Rows are points. Each copy is the shape, with its points in the same order, turned, moved and blurred by noise. Is it also mirrored, or only turned?

Shape:
[[ 17 -55  82]
 [-13  22  63]
 [ 24  44  40]
 [-17  25 -45]
 [-27 -34 -17]
 [ 26 -20 -24]
 [-46  46  -2]]
Copy 1 (7 x 3):
[[ 18 -86  68]
 [-46 -28  66]
 [-60 -29  17]
 [ -6  49   5]
 [ 41  18  42]
 [ 26  -7  -6]
 [-44  46  47]]
Copy 1 is: mirrored
Copy 2, 7 rows:
[[ 78 -40  47]
 [ 76 -36 -27]
 [ 72  18 -24]
 [-27  -9 -49]
 [-10 -48   0]
 [-22  -3  14]
 [ 24 -23 -77]]
Copy 2 is: mirrored
Copy 3, 7 rows:
[[ 87 -59  15]
 [ 49 -39 -54]
 [ 57   9 -63]
 [-33  29 -31]
 [-18 -15  14]
 [ 13  30  15]
 [-22 -13 -70]]
Copy 3 is: mirrored

Shape, 7 rows:
[[ 23  -8 -24 -40]
 [-25 -10  36  40]
 [-28  19 -49 -86]
 [ 33 -10  -8   6]
 [ 39  12 -43  47]
 [ 36  18 -76  32]
 [ -2  27  94  28]]
Copy 1 (7 x 4):
[[ 33  23  13   5]
 [-74  15  34  -9]
 [ 43  25 -46  58]
 [  7  32  36 -20]
 [ -8  72  18 -56]
 [ 15  87  -7 -61]
 [-81  34  92  23]]
Copy 1 is: mirrored
Copy 2 (7 x 4):
[[ 35 -17  35   5]
 [-44  10 -36 -16]
 [ 28  28  91  30]
 [ 23 -22 -13  -1]
 [ 37 -17 -50  44]
 [ 51 -16 -30  71]
 [-20  43 -51 -74]]
Copy 2 is: mirrored
Copy 3 (7 x 4):
[[ 41 -15  24  40]
 [-30 -26  -4 -35]
 [  6   2  21 109]
 [ 40   1  -6  -3]
 [ 41  27 -47 -22]
 [ 56  34 -63   5]
 [-41   0  59 -71]]
Copy 3 is: mirrored

Shape (12 x 6):
[[-27  -4 -17  -9   1  28]
 [-24  22 -21 -44  -6 -23]
 [-12  -3   3 -25  -3  -2]
 [-13 -16   8 -50   6 -30]
 [ 21 -21  30  -1   9 -29]
 [ 19 -32  21   2   4 -22]
 [  9  23  -4 -45  -2  27]
 [  7 -25 -36  33  -8 -14]
 [-10 -21  28 -40 -31 -16]
 [-10 -24  11   4   4   0]
 [ 17  -4  35  89  -4  -2]
 [-10 -29 -92 -49 -53 -29]]
Copy 1 (12 x 6):
[[-33 -10 -11   7  15  26]
 [-53   7 -30 -32  -9 -12]
 [-22 -13  -9 -22   0  -1]
 [-30 -34 -16 -48  -6 -22]
 [ 23 -38 -11 -16 -16 -29]
 [ 24 -40 -14 -12  -1 -21]
 [-17  12 -15 -37 -13  36]
 [  8 -18 -53  29  25 -17]
 [ -9 -15  11 -47  17 -24]
 [ -2 -32  -5   4   9  -4]
 [ 55 -10   9  69  -8 -25]
 [-49  11 -91 -43  70 -18]]
Copy 1 is: mirrored
Copy 2, 12 rows:
[[  -1    3  -11    7   -1   44]
 [  20   50  -34    6    1   10]
 [  25   10  -11    8    3   12]
 [  50   23  -27   11   28    2]
 [  20  -17   -2    1   20  -33]
 [  23  -28  -12    9   19  -26]
 [  22   27   -7  -32   -6   30]
 [ -28  -33  -49   17   -8  -11]
 [  65    1  -12   20   -5    0]
 [  11  -23   -7   21   18    5]
 [ -40  -56   36   22  -16  -42]
 [  22   11 -121   18  -33   27]]
Copy 2 is: mirrored

Shape:
[[-30   3  43  11 -32 -52]
 [-62 -18   3 -39 -24  24]
 [ 52  43  56 -15  80 -64]
 [ -1 -11  34 -41 -19 -53]
 [ 47   7 -27 -53 -31  13]
 [ 10  12  18  30  -7 -54]
 [-66   7  59  44 -76   3]
 [-24  28 -62 -33 -36  44]
 [ -6 -34 -36 -62  55 -28]
 [ 31 -50 -45 -39   3  38]
 [ 61 -28 -43 -58 -17  35]]
Copy 1:
[[-51  24  57  14  11 -17]
 [-36  34  28   2 -34  67]
 [ 49 -28  44 -70  63 -60]
 [-26 -18  68 -26 -18 -17]
 [  3 -33 -17 -16 -53  -6]
 [-32   0  20  -4  37 -48]
 [-48  65  52  83   5   4]
 [-26  37 -62   0 -50  33]
 [-34 -37  -7 -82   2  52]
 [-18 -64 -34  -5 -32  58]
 [  7 -67 -36   0 -60  19]]
Copy 1 is: only turned
Copy 2 (11 x 6):
[[-35  29  59 -18  40  53]
 [-19 -29  22 -67  15  -2]
 [ 53  65  -7  36 104  53]
 [  1   6  32 -28  51  76]
 [ 44 -11 -20 -16 -32  49]
 [-33  42  24  20  33  50]
 [-53  19 114 -33   2  -9]
 [-10  -7 -34 -60 -44 -16]
 [  2 -30 -63 -34  68  44]
 [ 11 -64 -41  -7  -5  26]
 [ 40 -58 -45   3 -32  47]]
Copy 2 is: mirrored
Copy 3:
[[-32 -63  22  42 -21 -19]
 [-38 -73 -40 -35 -12   4]
 [-22  44  96   4  45 -35]
 [ -6 -67  47  -1 -13 -24]
 [ 29  -1   8 -56 -49 -24]
 [ -4 -13  29  50  -2 -31]
 [-63 -73 -17  69 -63  26]
 [  1 -20 -78 -44 -55 -27]
 [ 37 -35  -5 -48  60 -27]
 [ 61 -10 -32 -56 -11  15]
 [ 68  -9  -6 -73 -38  -1]]
Copy 3 is: only turned
Copy 4 (11 x 6):
[[ 26  58  29   4  40 -68]
 [-49  33  28   2  35   7]
 [ 66 -38  68 -77 -23 -87]
 [ 23  38  21 -48  49 -49]
 [ 15  30 -28 -61 -14  25]
 [ 45  28   3  -1   0 -84]
 [ 18  96  51  61  41 -29]
 [-51  44 -10  -2 -46  14]
 [-43 -49  -7 -55  25 -38]
 [ -7 -22 -45 -20   8  29]
 [  9  -7 -51 -51 -11  38]]
Copy 4 is: mirrored

Shape:
[[-52  57   0  32 -21 -14   6 -30]
 [ 46 -21   9 -34  -3  -3  30 -40]
 [-18 -24  33  41   8  61  22 -26]
 [ 29   1 -12  47 -20  62  24 -31]
 [-46  69  47  37  62  13  26   4]
 [ 28  -4 -34  34  40   3  21   2]
 [-16  57   5 -14  -5  -4 -11  57]
 [ 20  34 -26   3  67  75  35  32]
 [-22 -21 -11  65  53  -9  -9  35]
 [ 26  50  30  34  18 -14 -32  -5]
 [ -4  65  37  10 -17  74  -7 -35]
 [-25 -18 -21 -37  16  62  31 -31]
 [-32 -17 -19 -12  34  -7 -19 -37]]
Copy 1, 13 rows:
[[-47  43 -35   4  34  12  22  13]
 [ 34 -16  29  19 -34  -4  27 -40]
 [-53 -54   0  57  12  25   3 -25]
 [ -6 -37 -36  67 -18  27  -7  -4]
 [-27   1   1  31 121  31  29  -8]
 [ 31 -42 -29  16  33 -17 -16 -19]
 [ 15  12  18 -23  52  45 -11  44]
 [ 45 -73 -27  20  64  65   2 -17]
 [-22 -48  -9   0  74 -32 -49   0]
 [ 13  40  11  41  51   6 -30  -5]
 [-20  22 -11  68  15  90   8 -12]
 [-15 -54 -18 -16  -7  58  29 -49]
 [-27  -9  -4 -33  16  -2  -6 -58]]
Copy 1 is: only turned
Copy 2 (13 x 8):
[[-23  38  10  36 -14  16   4 -36]
 [ 17  14 -28 -31  72 -30  12  15]
 [-25  12  56  -2  78  39  -4  16]
 [ 10  32  21  34  66  32  -5  55]
 [ -3 -27  53  21  14  45  54 -61]
 [ 34 -30  24  43  54 -23  -3  15]
 [ 10 -34  11 -14 -50  17   8   5]
 [ 14 -83  16  38  49  37  36  39]
 [ 18 -45  80  30  30 -16 -38 -21]
 [ 65   7  17   0  10  30  -5 -32]
 [ -7  27  -5   1  28  94  21   9]
 [-59 -30 -18   0  69  13   0  26]
 [-21 -22  -9   6  51 -13 -41 -35]]
Copy 2 is: mirrored
Copy 3 (13 x 8):
[[-45  46 -53  15 -21  16 -45 -27]
 [ 29  32  33 -14  12   9  36 -16]
 [  3  -8 -29  80  -8  34  25 -27]
 [ 35  15 -32  51 -58  16  32   7]
 [-73  25 -73  32  27  84   5  -4]
 [  5   6 -39  12   9  -8  32  39]
 [-71 -19 -24 -38 -20  33 -12   9]
 [  5 -28 -71 -18 -16  61  72  36]
 [-36 -34 -51  38  46 -15  -7  38]
 [-33  27  -1  15   7  52 -34  39]
 [ -1  23 -21  23 -60  91  -9 -26]
 [ 41 -19 -41 -11   3  30  48 -61]
 [ 24   0 -34  -1  48   3 -21 -30]]
Copy 3 is: only turned
Copy 4, 13 rows:
[[-45  36   5  27 -10 -53 -17 -30]
 [ 82  -2  37  -3  36  -4  -4 -12]
 [  7  26  -3  61  38  51 -36   9]
 [ 42  55   3  41  -2  24 -47   9]
 [-65  70  32  27  44   7  29 -21]
 [ 40  57 -20  17  -2  19  32   5]
 [-38  40  38 -28 -20 -23  17  35]
 [ 17 103   3   5  55  17  14  59]
 [-25  33 -47  17 -12  47  42   6]
 [-20  54  31 -36  -2  20   1 -38]
 [-29  62  47   3  45  -5 -79   2]
 [ 28  16 -14  37  65 -17 -19  51]
 [  9  -9 -48   0  39 -16   7  -6]]
Copy 4 is: mirrored

Shape, 14 rows:
[[-13   8  71 -60  43 -69  61  34  60]
 [-20  -2  -6  11  18 -38  -4  66 -66]
 [ 48  -8  -2  52  37 -38  47  29  -2]
 [-26 -44  46   2 -41  32 -19  -7 -46]
 [-36 -12  87 -63 -17  21  32  24  -8]
 [ 42  37 -37 -38  58  36  18 -46 -30]
 [ 48  -6  11  40 -65  -6 -23  61  30]
 [ 49 -11  13 -41  30 -11 -29  50  38]
 [-45 -43 -42 -62 -12 -50   0  -5  58]
 [-46  38  25 -27 -24  44 -39 -24  61]
 [-38  44   0  -3 -37 -52  -1 -22  12]
 [ 13 -33 -28  39  63 -38 -14 -52 -52]
 [-58  -4  53  32 -30  53  -2  23 -61]
 [ 37 -48  -8  65 -56 -19  13  17  58]]
Copy 1, 14 rows:
[[-89 -15  54  33  -5 -49  29  98 -57]
 [ 22  33  37  -2  35  58  -4  -1 -76]
 [ 24 -21  17  37  64 -38  10  10 -73]
 [-17 -20 -27  20 -16  68  25  -5   7]
 [-82 -16 -16  18 -11  50  50  49  -9]
 [-22  16 -50 -61  80 -14 -41  31 -10]
 [ 29 -14 -19 113  16  28 -22  38 -35]
 [ -4  -8 -16  27  -3  -4 -31 108 -51]
 [-17  51  31  29 -59 -61 -25  27  -2]
 [-42   2  14  34   8  18 -28  52  85]
 [-40   9  54  45  24   8 -46 -23   3]
 [ 34 -43   8 -52  40 -16 -30 -50 -44]
 [ -4   5  -1  21  33  95  56 -13  19]
 [ 39 -25 -20 121   8 -32   3   2 -18]]
Copy 1 is: mirrored
Copy 2:
[[-53  46 103 -14  41   1 -27  19 -62]
 [-52  27 -72 -15 -23  11 -32  44 -27]
 [-31   5  -3  51   0 -32 -69  49   7]
 [-32 -61 -24   9  -6  43  55  39  23]
 [-61  -3  48   9  17  68  60  34 -17]
 [ 25  16 -14  55  52  24 -11 -58  49]
 [  7   3  17  10 -70  -3  -9 106  48]
 [ 18  26  45 -16   1  50 -54  51  31]
 [ 37 -34  54 -38 -42  21 -22 -25 -57]
 [-10 -15  64 -36 -32  14  67 -26  58]
 [  1   6  15 -33 -16 -52  49   1 -17]
 [ -6 -56 -57   7  27 -28 -58 -15  21]
 [-88 -26 -45   7 -45  32  75  29  24]
 [ 23 -56  35  40 -71 -37 -18  81  18]]
Copy 2 is: mirrored
Copy 3:
[[  49   31   40   19   57  -93   43   29   65]
 [ -59  -16  -36   58   37    0  -28   -1   30]
 [   6   10  -28   73    4  -18   37  -47   -5]
 [  -2  -26   58    0   45   68  -42   -4    4]
 [  22   14   65   -6   72   21  -15   51   53]
 [  29  -38  -69  -51   45    6   47   -1  -37]
 [   6   68   10   34  -39   16  -47  -36  -20]
 [  62   16  -34    4   -6  -31  -35   -3   40]
 [ -27  -25   30  -47  -37  -72   -4    6   49]
 [  28   -1   46  -46    0  -26  -49   55  -54]
 [ -42   10   28  -24   38  -64  -13    3  -33]
 [  -1 -104  -37   27   20   -8   10  -61  -22]
 [ -33  -16   50   40   49   77  -36   47  -26]
 [   0   32   48   27  -69    4   -4  -63  -21]]
Copy 3 is: mirrored

Shape:
[[  9  -8  68  87 -49 -24 -39  27  46 -28  56]
 [-60 -65  15 -31  -3  -6 -13   2  32  58 -17]
 [ 43 -46  -2  28  71 -46  25 -46  45  43 -50]
 [ 21  30  22  55 -24  24 -41  25 -60   2   6]
 [ 54 -32 -41  77 -44 -21  46 -54 -16 -13  56]
 [  5 -43  78  72 -48  21   4  52 -53 -14 -37]
 [  3  -4  69 -25  67  16 -34  36  54  37 -44]
 [ -7 -15  -9  -6  51  53  72  17  -3  10  17]
 [-55 -14  34  15 -35  23  42 -39  18 -60  22]
 [-50  25 -27 -19 -49   6 -11  38  48   6 -46]
 [-59 -58 -45 -23 -51 -47 -16   1  -4 -55 -29]
 [-16 -23  42  66  -3 -36  69 -20 -29 -36  77]
 [-10 -63   1 -11 -28 -32  61 -67 -17  42 -37]
 [ 62  -9  34 -20 -47  -2 -29  48 -21  37 -15]
 [-31 -81  17 -12 -52  37  27 -28 -36  -1 -36]]
Copy 1 (15 x 11):
[[  -2  -38   -7    2  -59   32  -43   29   54   70  -17]
 [ -16  -44  -46    0   83   25  -58    6   19  -36   38]
 [  -9  -22  -82   13   66  -20   31  -63   59  -32  -46]
 [  11   13   10  -20  -32   -6  -49    6  -38   16  -54]
 [ -64   -7  -16   59  -44   52   39  -51  -36   16  -31]
 [  33  -40  -43   -9  -14   45  -33   78  -33    0  -76]
 [  61    0  -28  -50   78  -17  -30   11   79  -18   -2]
 [   9   32   25   24   78   24   41   30   11  -37  -12]
 [ -34  -56   40    9  -17   51    6   32   25  -59   12]
 [ -43   40  -29  -39   -2   20  -66   28   38  -73   36]
 [ -25  -29  -50   64  -25   30  -81    7    4 -104   26]
 [ -30  -46   21   79  -24   10   51   47   -2   21  -10]
 [ -42  -63  -70   -1   46   23   28  -16  -35  -63    8]
 [  53   30  -67  -35    1   13  -37   -8  -34   12   12]
 [  -7  -67  -31   -3   38   76  -26   17  -48  -79  -12]]
Copy 1 is: only turned
Copy 2, 15 rows:
[[ 11  99 -16  -1 -69  63  18  81   6 -26  48]
 [ -7  -4 -17 -13 -47  12 -56 -18  82  52  21]
 [ 17 -69 -49  70   9  -9  20  60  36  52  15]
 [  3  62   2 -26 -15  38   3  45 -20 -28 -71]
 [ -8  36 -91  19 -78 -70  53  59 -26  -2 -11]
 [-67  34 -14 -61 -28  46  -8  97  42 -38 -45]
 [  8 -46  14  10  16 105 -12  -3  49  16  19]
 [-43 -25 -54   3 -17  25  68 -47  26  29 -30]
 [-86  27  -3  23 -65 -18  15 -14  24 -38  30]
 [ 16  36  -9  -2  16  -7 -29 -42  84 -51   6]
 [-51  64 -42 -11  14 -64 -77   2  30  -2  40]
 [-78  55  -6   4 -74 -24  78  44 -13  26  21]
 [-27 -60 -18   9 -45 -78 -14  41  56  26   3]
 [ 50  -5 -19 -81  -7  28  -9  39   8 -15 -13]
 [-82 -26 -41 -41 -60 -26 -54  12  41  -9 -15]]
Copy 2 is: only turned

Shape:
[[  19  -21   -4  -18   -4   -5   70   11   43   16    0   -2]
 [  39   -4   -4  -19  -10  -21  -17    0   -5   13   57   23]
 [   7  -15  -18   21   28   40   26    3  -52  -37  -14   -8]
 [ -18   34    4   22   17   16   12   40  -29    8  -13    2]
 [  -2    5  -11   24   14    9   -4  -38   46   24    9   73]
 [ -22    4   21    4   27  -32   47   -9  -32  -14  -27   -1]
 [  13  -28   16  -14  -16  -32   -9   30  -12  -59 -117  -15]
 [   3   11  -36  -15   -3   12   26   -4  -40  -13  -18   98]
 [  22   24   -2  -25  -31   38  -38   18    9    9  -39   -3]
 [  -3  -64    3    7  -74  -36   47  -38  -18  -31    3    3]
 [ -68  -70  -17  -16   54  -39  -13  -51  -33   -7  -51  -17]
 [  10    1   41  -31  -10   35  -13  -28  -17  -42    1   15]
 [  58    0   13   36  -59  -31   10  -50  -15  -12   40   19]
 [  27   22  -27  -36  -42  -14   33  -33   65  -12   21   -4]
 [  16   -4   -4    0  -48  -12    3   13   20  -45   19   19]]
Copy 1 (15 x 12):
[[ -25   13    3  -38   17  -21   52   17  -30   58  -11   24]
 [  11   32  -36  -22  -19  -15  -16  -30  -29   15   20  -27]
 [ -15  -14    1   10  -24   59   -5  -13   23   17  -41    1]
 [  -6    8   -4   27   20   33  -21   29   -1   -6  -12    1]
 [ -41  -38   14    3   -8  -49  -19  -14  -34   42   22  -51]
 [ -37  -21    5  -17  -25   37   44   38  -11  -27   -1    3]
 [ -13  -52   44  -70  -18   26  -33   22   20  -27   -1   96]
 [ -27  -38   -5   51  -13   24    1  -39  -17   29   50   24]
 [   8    5   22    3   32  -31  -54  -26   25   -5  -11   29]
 [  16    8   50  -41  -74  -11   56   16   10   29   30   19]
 [ -14  -94   -9  -76  -31   33   30   28   61  -24   14  -39]
 [ -14   16   41   -9  -10   20  -10  -62    2  -21    3   -5]
 [  17   36   13    1 -101  -29    5  -22  -49   14    5   -1]
 [ -57   50   -3  -41  -21  -71    8  -18    5   53   10   17]
 [  -7   30   28  -28  -40    5  -19   -9  -14   36   29   17]]
Copy 1 is: mirrored
Copy 2:
[[ -28   28   -8   -2   -9  -17   35    2   29   -2  -38   52]
 [  23   32  -28   -3    5  -19   10   47  -35   29   16   18]
 [ -29  -45  -13  -27  -10  -26   55    4   12  -19   34  -31]
 [ -41   -1  -19  -10   -8  -16    4   13  -18  -65   31  -11]
 [ -21  -12  -55  -33  -43   28  -22   35  -31   16  -35   27]
 [ -27  -44   18    0   29  -16   11   20    2  -46  -16    9]
 [ -17  -41    0  -16   25 -117  -26  -56   13  -29  -31  -22]
 [ -55  -43  -32  -72   -2  -37   18   37  -55    4    7   39]
 [ -28   36   -4  -22  -41  -53  -23  -29  -38    1   12  -20]
 [  65  -39   17  -40   16  -29   37  -27    2    2  -20   62]
 [  -5 -121    7   69  -10  -32   -9   -7   -6    2   -9   12]
 [   2  -14   33  -49  -23  -34  -14   27   -1   24   18  -21]
 [  68   17  -10  -58   26    9   31   15  -38   15  -26    3]
 [ -14   50    3  -25   15   15   -3  -25    1   54  -23   46]
 [  20   19  -25  -52   16  -28  -11  -10    7   12   14   29]]
Copy 2 is: only turned
